Each row is a point. A path goes straight from each point to the next, and from the last back to the first. The post is the endless flat space through its rows: a point in 2 columns, a line in 3, a plane in 4, and so on, so that a path can go around it. How many times does the path go around the post? Going back the other way cancels.

Post (2 x 3)
[[-17 -24  60]
 [-16  20 -44]]
Path (6 x 3)
[[-38  41   0]
 [ -9  11  28]
 [  5 -19  46]
 [  5 -44  42]
 [  4  40 -55]
 [-37  49  38]]
Times around: 0

Post (8 x 9)
[[  2  -6  30  -5  28 -17  27 -14  -6]
 [ -4  10 -10  -6  -3 -35  16   0  -9]
 [-14 -28   2 -30  14 -13  16  11 -37]
 [-24   8 -16  21  21  60  33  -1 -15]
 [ -9  32 -19  26   2  -3 -37   0  -2]
 [  1  11 -21 -29 -18  -8 -15   7   0]
 [ 14  32   0   1 -56   4  19   7 -22]
 [-11  -4  46  10  13  -8  52  17  -2]]
Path (6 x 9)
[[ -8   3   6  -6  -3  18  31  -4   4]
 [ -5  14  -1 -12  -5  40  13 -31 -34]
 [ -5  27  19 -21 -22   4  56 -33 -39]
 [-23   4 -20  -8  -2 -14  18 -10   0]
 [  9  -6 -13   9  -5  28   8   0  10]
 [ 16   3  16 -13  -7  -2  24  15  30]]
Times around: 0

Post (17 x 18)
[[ 20 -18 -28  21 -10  -5 -13   4  -1   1  26  11  -1  32  16 -29  -4  -5]
 [-11 -16  -4  -7   6  12 -35  28 -11   5  14   8  -5  18  -5  11  -1   9]
 [-14  18 -17 -12  21 -27  -4  -1 -16  30  12  -1  23   3   3  33 -22   3]
 [-16 -18  25   6   4 -21   4 -25 -14  29  -6   3   4  -9  30 -21 -52   1]
 [ 25 -36 -26  -4  -2  -1 -32 -22  21   2  -3   8  28  -8  15   5   0 -11]
 [ -3  -9   4 -29   1  -1  -4  -1 -24 -26 -20  -8  24   0  -1  10   1   6]
 [  7   1  -8   9 -25  -8 -14 -29  -6  -1 -10 -15  12  37  -7  25  21  22]
 [-15  -9   4   3 -22 -12   9  -9  -9  31  -6  24  -8  17  14   7  -7  -1]
 [  3 -12  -1 -21 -13   6   2  16  16  -9  19   1  13  24  -7 -10   0  20]
 [-18  14  -1  -5 -12  33 -14  17   6 -10 -24 -29  -9  -2  17  30 -27  -9]
 [-14  -1  22  -9  -9  -3 -13   7 -17  31  -9   8  26   9  18 -10   3   0]
 [  6 -33   6  13  28  -5  26  27  -6  -2 -19  13   7  17 -11 -26 -14   8]
 [ -8   7 -19  20   2  23  -6 -24 -23  20  -3 -21 -10 -34  13   4 -29 -12]
 [  5  -7  -1  -3  20  24 -29  11   4  -4  25 -16 -12  10  22  37  14 -20]
 [ 18  10 -31  35  -8  25  -5   1 -12 -13   8   4  21  -4   9  32 -34  19]
 [-17  16  -4   7  19 -11  -1  17 -14  10  10  16  -6  17  13 -31   8  35]
 [ 13 -11  -8  21  -4 -21 -18   1   8   3  16 -13  -3 -19  14  27  -1 -21]]
Path (24 x 18)
[[ -4   5 -20  -2   0  22 -45   2  10   7   2 -13   8  16  -7  12  -6 -21]
 [  4 -19  13   6  -9  15 -23   6  -2  17   6  13  -7  11  16  19  -6  -6]
 [  2  -6 -10  10 -26  -2 -23 -19 -17  14 -16  -2 -20  30  27  -1 -21  15]
 [-22 -16  -3 -20  -2  -6 -14  28 -12   2  -1   3   1  -2  -1   5  20   7]
 [-24  -2  22 -23 -21 -15 -23  -1  -9  20 -19  -5  60   5 -10  11   4  29]
 [-10  -3   6   7  18  -4  -5  -4 -10  13 -10   3   2  -9   6  20  -5 -10]
 [  1 -10 -11  -7  34 -28 -18   5  -1  12   9  -6   3  -6 -12   8   4  -6]
 [ -1   3  -7   0   7 -10 -10   3 -13  17  30   6 -12  -5  17  -8  -6 -25]
 [ 18 -14 -25 -16 -12  17  -9  -4 -30   2  15  -4 -11   6 -12  11 -24  -4]
 [  8 -29  14  -6 -36   6  22  21 -11   3  -1   1 -10  12   7 -13 -11   9]
 [  4 -13 -17  35 -10 -17   2  -4  -3  -7  -1  -7   6  -8   2  -2 -12  22]
 [ 20 -18 -40  33  -3 -16  -8  -2 -11  -8  17  24  35  12  18  14   2 -19]
 [-23  20 -18  -5   4   7 -15  11  21  17   6  -6  -2  17   4 -11  31  10]
 [ -9 -25   0 -16  -6  17  -3  -5  -1   0  24   7  17   3   7 -23  -6  14]
 [ -7 -10 -11   3  14 -21 -22   0 -11  16  18  11  -4   6  31  12  -5  14]
 [ -8 -14 -33 -10 -11   9  -1  -5 -18   6   7   9  15  23  12 -20 -23  -2]
 [-32 -18  24  14  17  22 -16   5   3  23  10  21   3  17   3   4 -10  23]
 [ -6  17  -9   6 -16 -22 -12 -17 -10   7  31  -9 -12   0   5   2  -5  10]
 [  7   8  14  27   1   9  -3   5 -17  -3 -25   0  20  12  34  -3 -42  13]
 [ 15   6 -10  44  15   4 -15  -1 -19   6  15 -21  -9   2  29  19 -11  24]
 [ 25  -6 -16   5  21  11  11  13  11  35  17  19  17  30  30  -7  -4  20]
 [ 13 -20  -7  12   3 -11   4   7 -10  -7  -2 -17  16 -19   3 -18 -18   1]
 [  2   7  -1   3   6  11 -16  -6 -16  10   3  -1  -9   3  23  12  -8  20]
 [ -2 -25 -12  -2  -2   6  -5 -13  -8   6 -21  -6  -6  10 -18  11 -29 -13]]
Times around: 2
